Each row of a before or after table is a point. The points were changed in one or more steps. Then noise was added and the rows were shuffled. The steps act on columns, c1 being the first. Name the steps. A step turns or swaps two columns, mirrors them in a line or flattens them onto one, adds a multiple of one to another, or multiplies or shifts one. Angles are multiples of 10 degrees, from the lower column toward the higher: turns from -170 to 170, lines from 10 to 170 but not 90. Use the fewest steps. Two steps may share a column if one is a turn and the other turns, adds or multiplies; they go together, in the order done. Otherwise the lowest column goes first.

Before (9 x 3)
[[ -3 -55  -2]
 [ -1 -28  24]
 [ 42  -1  -2]
 [ 28   8  -5]
 [  7 -30  26]
 [ -8 -42 -14]
 [ 16 -21  14]
 [-43 -11 -32]
 [ 30  12 -14]]
After (9 x 3)
[[-31  -6 -41]
 [ -1  30  79]
 [-12  23  42]
 [ 15  40 -42]
 [-42   9  -6]
 [  6  27  72]
 [ 13  54  -6]
 [-29  -3 -15]
 [ 44   4 -96]]
Steps: turn c1 and c2 by 170 degrees; multiply c3 by 3

Before (14 x 4)
[[ 19 -23  15   3]
 [ 10   1  36  -6]
 [-16 -12 -12   2]
 [  4  10  14  19]
 [ -1   9 -38  10]
 [ 32   7  30  23]
 [ -4 -14  11  27]
 [-14 -15  17  -4]
 [-25  16 -18  -3]
 [ 13  13  12   8]
 [ 23  -9  10 -13]
 [  4  19  19   3]
 [ -4  12   8  -3]
 [-11 -16 -22  -3]]
After (14 x 4)
[[ 18 -25  37  -7]
 [-11 -16 -55 -12]
 [ 22  -9  26 -23]
 [ 11   0  91 -15]
 [  3  19  48  -8]
 [  3   9  35   9]
 [ 32   7  74  13]
 [-17 -12 -30  -8]
 [-25  17 -45 -13]
 [ -4 -14  29  17]
 [-14 -14  42 -14]
 [ -3  13  20 -12]
 [ 12  13  31  -2]
 [ -1   9 -95   1]]
Steps: multiply c3 by 2.5; shift c4 by -10

Before (13 x 8)
[[ -4  22   1  19  18 -25  12  33]
 [ 12  24 -36 -15  28 -20   4 -29]
 [  4  11 -13 -89 -14   3   2 -27]
 [ -2   4   3   1   8  -3 -23  -6]
 [-11  27  -7  -2 -14   4 -34 -29]
 [ 32  17 -23  11  -4 -30  94 -29]
 [ 17   7   7   7  -6   3 -33 -14]
 [ -2  21 -75  19  21  -9  57 -17]
 [ 43  16  10  10   6  13 -35  15]
 [ 37 -36  -1  13   8   8  31  24]
 [ 21  -1 -31  13 -11 -19 -24  38]
 [ 19  -5   2 -24   7 -24   8 -20]
 [ 12  18  24 -32   8  11 -24  36]]
After (13 x 8)
[[ 15 -11  24   1 -17 -29  13 -24]
 [-17  36 -41  13   3   3   4  27]
 [-19   6  21 -30   6 -30  23  35]
 [ 56 -29 -63  21  18   3 -38 -18]
 [-11   4   6  12   3 -34  58  22]
 [-15 -37 -15 -23   9  53  11 -19]
 [ -1  -5  18   3  -8  -8  31 -10]
 [ -4 -55  -5  18  20  37  -8  32]
 [  6  -2 -10 -89 -14  -9   1 -29]
 [ 30 -54 -24 -13  27  25   6 -31]
 [ -9 -61 -95   9  -2  48 -39 -35]
 [ 32 -32  -4  15 -16  41  30  38]
 [  2  -9  21   1   8   6  17  -8]]
Steps: turn c1 and c7 by 130 degrees; turn c1 and c3 by 70 degrees; multiply c6 by 2.5; turn c2 and c6 by -140 degrees

Before (9 x 9)
[[ 48 -44  -7  26  15  -6  39  19  -2]
 [-62  16  65  -3  -8  29  -5 -19 -22]
 [-47  -2 -28 -47  35   1  47 -44  44]
 [ 33  25  28   0  -2  -5 -24 -14  -6]
 [-11  39   2 -37  23  41 -44   2  89]
 [ 47 -20  24 -18  37  -1 -34  13   1]
 [ 42   5  -7  29  26  27 -55  21  -8]
 [-12   1  13 -19 -32  69 -15 -67   6]
 [-22 -41   6  23  46 -34 -32 -19  73]]
After (9 x 9)
[[ -9  35   8 -30 -90  42 -38  -5 -46]
 [-66  21  63  -4  11  26  -5 -19  15]
 [ 49 -21  30 -22 -28   1 -41   6  18]
 [-14  -3  16 -22 -10  63  -3 -71 -27]
 [ 48 -42  -7  28  -6  -3  34  26   8]
 [-23 -43   9  19 -66 -41 -27 -22 -27]
 [ 40  -1  -6  29 -27  30 -56  10  25]
 [-51   0 -25 -53 -50   5  55 -35 -15]
 [ 34  26  24   6   7  -3 -23 -17   3]]
Steps: turn c5 and c9 by 140 degrees; add -0.5 times c6 to c5; turn c7 and c8 by 10 degrees

Before (13 x 11)
[[ 18  19 -10  54  -5  11  19 -27  24  23 -22]
 [ 44  -9 -13   3  -7  23 -18 -32 -26  16 -30]
 [ -7 -14 -17  55 -22 -18  26 -11   9  38  57]
 [ 51  23 -14   2 -42  -3 -25   2  16  -7  32]
 [ 15 -17   2   8 -64  28 -27  27 -29  35 -15]
 [-29  17  42  -6 -51   7  -2 -12  19  -4  26]
 [-38  49  35  18 -67 -20   5 -21 -33  -3   2]
 [ -9  22 -11  32 -21  -1  35 -42   5 -25  29]
 [ 25  30 -12 -23   0   2   7  48  43 -21  22]
 [-25  -7  22 -14 -60 -28  -2 -18  11  35 -29]
 [-21  53  36  -4 -29   7  19   5  -1  37   5]
 [-14 -15   0  27  13  -8 -57  17  19  18   4]
 [ 52 -28  26   8 -14 -16  29  26  31  34 -10]]
After (13 x 11)
[[-28  49  37 -28 -67 -19   5 -35 -33  -1  21]
 [ -4  54  35 -21 -28   8  18   8  -2  38   6]
 [-43  17 -10  36  -4  12  18 -45  25  25  10]
 [ 11 -10 -13  42  -8  24 -18 -51 -27  16 -38]
 [-53 -14 -18  12 -22 -20  25 -18   9  38  94]
 [  5  -6  22 -28 -60 -28  -1 -29  12  34 -31]
 [-30  21 -11   4 -21  -3  35 -69   6 -24  55]
 [-30 -16   1  -4  13  -9 -57  26  18  17  25]
 [ 28  29 -12  14   0   1   6  77  43 -22   1]
 [ -5  17  43 -30 -51   7   1 -18  17  -6  27]
 [ 17  22 -15  49 -42  -4 -24   4  15  -6  19]
 [ 13 -28  25  53 -12 -16  30  42  31  33 -18]
 [ -3 -17   2  17 -63  28 -25  43 -30  33 -12]]
Steps: turn c1 and c4 by 70 degrees; add -0.7 times c1 to c11; multiply c8 by 1.6

Before (8 x 12)
[[-21  33  -7  15  29  -7 -13 -13   5  16  41 -55]
 [ 30  -4  16   9  18 -34 -58 -48 -34  37  -2 -71]
 [ 20  21 -20 -26 -27  32   9  -4   3 -36 -14 -14]
 [ -3  -2 -20  65 -15   0   4  11  18  26 -13  29]
 [ 19  -8 -23  52  13   4  22   3 -45 -22 -17 -23]
 [-13  26   5   6 -78  29  10 -16 -35  60 -28 -34]
 [-41 -32  -6  37  20  32  -6  31 -18   0  23 -63]
 [-49 -41  -9  -2 -41  -9  11   5  10  -2 -15  -4]]
After (8 x 12)
[[ 16 -18  28  53  12  29  20   3  36 -27 -12 -33]
 [-13 -44 -23  14 -77  70   7 -20  43  59 -29 -19]
 [-46  64  33   2 -41  -6  15  -2  -2   2 -13  14]
 [-18 -74 -12  19  29  48 -17 -11  49  11  43  23]
 [ 35  35 -12  11  20  36 -58 -45  79  37  -4  -9]
 [  2 -33  18  64 -10 -34  -2  11 -34  25 -15  13]
 [ 19 -73   3 -27 -33  46  12   2  12 -31 -12   7]
 [-41  52  23  36  22  97 -12  29  65   4  24   5]]
Steps: turn c2 and c3 by -140 degrees; multiply c2 by 2.5; add -1 times c12 to c6; turn c9 and c12 by 110 degrees

Before (8 x 14)
[[ 16  21  35  17 -19  16 -34 -30  17 -55  10   1  17  44]
 [ 18  31   2 -23  15 -11  -4  -3   2 -62  -6  34  -6  26]
 [ -2  34  -8  60 -27  34  88  85 -54  30  45 -26 -39  15]
 [  5  59 -15   0  15   3  -8  -1 -40 -24 -29 -23  -5  32]
 [-13  -6 -18  38  33   5  26  45 -95  34  15   6 -24  22]
 [ -1  26 -22  32  24 -16  19  11 -19   3  44 -19 -15  18]
 [ -7  26  35 -42  51  -6   3 -44  13 -30 -37   5   2  30]
 [-80 -37 -55  74  -1  83 -28 -15  38 -10  59  56 -15 -41]]
After (8 x 14)
[[-76 -39  13 -75  -1  -6 -59 -31  46  -1  39  55 -15 -29]
 [  1  36 -88 -56 -29   2  22 -29 -44 -44  29 -28 -38  77]
 [ 12  61   7  -3  20   1 -21  20 -32  24 -23 -26  -9  12]
 [ 20  34   6  10  13  -3   3  21  11  70   0  33  -8   9]
 [ 17  26  45 -27 -18   0  28  49  26  48  11   2  16  -2]
 [-14  -5 -31 -34  31   3  -7  -5 -81 -44  17  -3 -26  49]
 [ -7  31  11  35  49   1  28  50  25  35 -27   6  -4 -20]
 [  4  28 -22 -36  26   1 -17  11  -9  -8  35 -22 -17  23]]
Steps: turn c3 and c7 by 70 degrees; turn c4 and c10 by -170 degrees; multiply c6 by 0; mirror c8 and c14 in the line at 60 degrees; shift c9 by 10; multiply c11 by 0.7

Before (9 x 18)
[[ 13  -1   7   5  22   6  14  32  -7 -10  -9   2 -16   6   4  -2 -10   5]
 [-40 -10 -12   3  47   9 -19  -5  -6 -18  -7  26 -16   1 -18 -23  23  12]
 [ 10  -5   8  -3  17  -9   7  -3 -10  54  -9   8 -10   1  -1   0  95  -4]
 [ -5  -7   5   6  -6   7  18  -2   2   2 -33   5 -13  -9 -12   3  -2   8]
 [  6  11 -42   3  -2   3  13  -2  -6 -15 -13   5 -25  -8 -36 -15  -2   9]
 [  5  26  12   8   3   5  12  -5  -5 -13  -5  10  -7  -4  -7  -9 -12  12]
 [  7  15 -18   9  -1 -31 -24   0 -10 -15 -56  16   0  -6   2   0   0   5]
 [ 15 -13   0   0  -7  13  12  -6  -5   1  -4  22  -1  -4   9 -11 -10   3]
 [  0   1   9  18   3 -27   8  -3  -5  44 -12  43  61  -1 -56 -21  41 -21]]
After (9 x 18)
[[ -7  -3   0  14  -2   2   1  -1  -8 -13  22   3  24 -13 -36  -4  -2   9]
 [-44  -4   0 -16  48   9 -10  -7 -12 -17  19   4  19   9  -4 -11  24   2]
 [  2  10  -1  14   3   4  -2  -6  -7 -13  11   2  14 -25  -9  -5 -11  -6]
 [ 13   5  -1  15  23   5   0  34  -6 -11   8   2  16   3   0   3  -9   7]
 [  7   2  -1 -19  -1 -31 -15   0 -15 -14  43   5   2 -16   1  36  -1  -5]
 [ 18 -12   2  11  -6  13   4  -5 -13   2  10   2   4  10   3  -4 -11  -2]
 [-20   0  -1  15   4 -29 -12  -4 -16  44  22   8 -61   0 -52  -8  42 -23]
 [ 10   0   0   6  15 -11   5  -4 -11  53   7   5   4   4  -6   5  95   8]
 [-10 -11   1  20  -6   6   0  -3   1   3  23   1  15   2 -10  24  -2   2]]
Steps: turn c1 and c15 by -20 degrees; turn c2 and c14 by -60 degrees; multiply c3 by 0; turn c4 and c7 by -70 degrees; flatten c9 and c12 onto the line at 160 degrees; mirror c11 and c16 in the line at 110 degrees; turn c13 and c18 by -140 degrees

Before (11 x 24)
[[ -4  -5   2   3 -12  11  13  19  -4 -35  15 -16 -11   6  -3  -1   2  -5
  -19 -14  10  -8  -6   7]
 [-16   5 -11   8 -10  20   3  -9  10 -19  15 -30  -9 -23  21   9   3  14
  -20  33  11 -11 -17   8]
 [ 23   8  -9   4   8   5   7  -3   8  -1  14  11 -11  -5  11   7   5  15
  -16  13 -15  16 -23 -14]
 [  3   4   6  -4   7   2   7  21  25   1 -37  22  48  -8 -25   0  33  22
  -15   9   4  -6 -10   6]
 [  7   6   1   9  -4  27  13 -24  -4   1 -12  -6 -10   9  -2   0  -2  -6
   -5 -12   2  13 -18   6]
 [ -9  -5  -1   6  -4  16  10   3   0   9  12  11  -7 -21  17  14  10  -5
  -18   9   2 -16  10   0]
 [ -7  -4  -9  11  10   8  10  12  12   7  -2 -17 -10 -17  16  10   3   0
    6  -5  -3  15  -6   2]
 [-15  -1  18 -23   6   2   3  10   2   6   5 -17  -5 -25  10  11  30   9
   -1 -16   6  10  -9   2]
 [ -4   5  19   5  -5   3   8  17  -4  12  10  21 -10  33  15   1  -6  10
  -12 -16  -5  -7 -14 -11]
 [ 10   7  -6   1   4   6 -35  12  22   9  10  18   4 -25  12   3  -4  -6
  -17   3   2  19 -11   8]
 [ 28 -13  25 -24   0   0  12  21   8  -5   0   8   7  24  -3  18   0  -4
   -5 -11 -51  18 -12  -5]]
After (11 x 24)
[[ 23   8 -10   3  17   2   4  -6  -9  -2  13  14 -25   0   1   7   5  14
  -16  12 -15  16 -24 -14]
 [-10  -5  -1   7   3  16   0 -16   5  10  12  10 -14 -13  -6  15   7  -5
  -18   8  -1 -17   8 -15]
 [  8   5   2  10 -11  28   1  -4   7   1 -11  -6 -21  25  -2   1  -3  -7
   -7 -12  -4  14 -17   4]
 [ -5  -6   2   2 -22   9  -1  15   6 -36  17 -16 -24 -13  -3  -3   4  -4
  -18 -15   4 -11  -7   5]
 [-16  -1  19 -24  -6   4   1 -16   3   8   5 -17  -9 -20  -6  11  30   8
   -1 -16   5  10 -10  -6]
 [ 11   6  -5   0   7   5  -5 -17 -13  10   9  19   9 -23 -23   3  -6  -5
  -18   3  13  19 -10  -6]
 [-15   3 -11   7  13  19  -3 -25   1 -18  14 -31 -18  -4 -20   9   4  14
  -20  31   9 -12 -16 -13]
 [ -8  -3  -9  12   7   9   3  -7  -3   9  -3 -17 -20 -17 -14  10   4   1
    7  -5  -7  15  -6 -13]
 [ -4   3  19   7 -17   2   3  38   5  12   9  19 -19   1   4   0  -6  11
  -12 -16  -6  -8 -15 -16]
 [ 30 -14  24 -24  -7   1  19  32 -11  -4   1   8  12  -7   1  18   1  -4
   -6 -11 -48  17 -11  -1]
 [  4   2   7  -3  14   3  -1   3 -24   1 -37  23  97 -22  -6   0  33  22
  -13   7   1  -6 -11  24]]
Steps: add 0.7 times c20 to c5; flatten c7 and c21 onto the line at 110 degrees; turn c8 and c14 by -60 degrees; turn c15 and c24 by -60 degrees; turn c9 and c15 by -150 degrees; multiply c13 by 2

Before (13 x 32)
[[ -5  32  33   1  30  31  25 -11 -46  -9 -13   5 -28  -2 -11 -59  20  40
   15 -20  30  10  -3  13  22  -6 -10 -45  20  60   7 -54]
 [-34 -34 -27  31   1  95  52  29  -1  19  -4  21  -9   3  -4  18   9 -13
    4 -22 -31 -26   1  13 -14  46  38  29 -21  29 -24 -48]
 [ 19  37  17  -3 -10  23  28 -16 -18  13  36  12 -47   0  13 -27   6 -21
    0 -13   1  11 -35  -1  15   2  12  35  -6   5 -17  -8]
 [-23 -22   7  44  34   6  25  -3   9   4  10 -18 -12  28  19 -12  47 -44
    5  -8  -9 -18 -17 -11   7 -38  33  18   5  38   2 -15]
 [ 11  14  -7   3   4  27  -4  47  73  17  -3  37   3 -14  22 -16  10  41
   -2 -10  26  31  27  29  13   5   8  35 -67  -1  27 -21]
 [ 11  -5 -19 -30  46  44 -38  -1  17   3  19  22 -27  11  -7   3 -31  36
  -21 -17   0  24 -58 -14 -12 -20  -5 -20 -54  15  42 -12]
 [ 36 -14  35 -62 -27  35  21 -20 -13   8   8 -25   9  26  10   1   5  -2
  -36 -18 -31 -10   6   6 -33  11  21   1   8  50 -16 -63]
 [ 24  -9   1  25  10  -2  41  -7  28 -22  -5  -1 -11  25 -35  -4 -29   8
  -40   2 -19  13  -7  20  13  11  18  24  -4  11  22 -19]
 [ 17 -45  25   4  11  25  26  27 -20  46 -10   2 -29  29 -14 -42  35   2
   10  -8 -24   4   2   3   0   2 -19 -11 -11  19  -4 -34]
 [-38 -17  -3  44 -16  37   2  46  14  27 -10 -11 -12  16 -42 -13  17   4
    2 -31 -11  38 -23   6 -20   7   3  50  -1 -22 -16   7]
 [ -8  31  -4   7 -25  11  39  13  -7 -26  -1  -3 -36 -15  -2   5  21   5
    4 -21  43 -34 -60  16  15   5 -21 -22 -69   9 -19 -69]
 [-59  13  19   9  40  27 -22  19   4   1 -11   2  -8  17 -16   4  33   5
  -27  18   7  23   8  -8   4 -33  21 -20   8   2 -30  41]
 [ -1  -6 -13  14  -2 -14   2 -15  44  26 -41  -5  20  29  -9   0 -10  -1
   -5   2  30  14 -48  37  23 -27 -28 -27  15  60 -20 -20]]
After (13 x 32)
[[-28  -7 -12  16   0 -13   3 -14  47 -19  32   5  13  28 -12  31 -10 -18
   -4  -2  23  10 -43  36  24 -28   3 -30  21  62  14 -24]
 [-16 -17  35 -63 -31  34  24 -20  -8 -29 -26   8  14  21   3 -24   2  25
  -39 -32 -26 -12  10   4 -30  14   6   1   8  42  -3 -68]
 [ 14  36  16  -2 -11  23  27 -17 -19   3 -33 -15 -46  -3   9 -11  12  17
    1  -3  15   9 -35  -4  13   0 -27  34  -5  15   3  -7]
 [ -3  31  -7   6 -21  10  37  13  -5 -25   2  -8 -36 -15  -6  22  26 -31
    2 -19  30 -37 -61  17  18  -2   8 -22 -66 -12 -54 -71]
 [-22  -6   0  25  16   0  42  -8  26 -29 -17   7  -9  23 -30 -18 -30   7
  -37  -4 -20  15  -8  19  14  14  -4  27  -3  -8 -14 -16]
 [ 27  12  22  10  41  23 -20  22   2  -4  49   8  -8  17  -5 -24  34 -12
  -26  14  -1  19   7  -3   7 -35   5 -22  10   4 -29  44]
 [ -3  32  32   1  32  32  26 -13 -44 -49  15 -18 -35  -1  -5   6  23 -52
   13  -9  -1  10  -1  18  24  -5 -63 -45  18  43  -8 -56]
 [ 23 -27   3  47  30   5  24  -5   7 -24  10  10 -12  28  22 -35  48  37
    0 -18  19 -17 -17 -13   9 -37 -12  16  11  34   6 -16]
 [  3  -4 -19 -28  43  41 -36   3  17  -2 -20 -24 -25  12   2   5 -31 -24
  -22   2 -24  25 -58 -14  -7 -20   9 -20 -54  13  45  -8]
 [-10  12  -9   2  -1  21  -4  46  71  12 -20 -41   2 -11  23  -8   8 -47
   -7  16  -3  34  26  26  13   2 -16  33 -74   8  54 -23]
 [ 22 -33 -30  31   4  95  51  28   4  -6  23 -28  -8  -1  -5 -38   9  30
    3  -7 -17 -23   1  16 -17  44  20  29 -22  31   6 -50]
 [ 17 -18  -7  47  -6  37  -2  47  15  34  22 -14 -12  16 -44  -1  18   2
    2 -33 -10  39 -25   4 -19   6 -15  45  -3   0  21   6]
 [-19 -45  24   5   9  24  25  30 -21  20 -14  -4 -32  30  -9  17  35  13
   11  -5 -17   6   0  -2   1   1 -41 -15 -11  47  66 -32]]
Steps: turn c1 and c11 by -130 degrees; add -0.3 times c8 to c11; turn c5 and c15 by 10 degrees; add 1.5 times c10 to c31; turn c10 and c30 by 40 degrees; mirror c12 and c20 in the line at 70 degrees; turn c16 and c27 by 90 degrees; mirror c18 and c21 in the line at 110 degrees
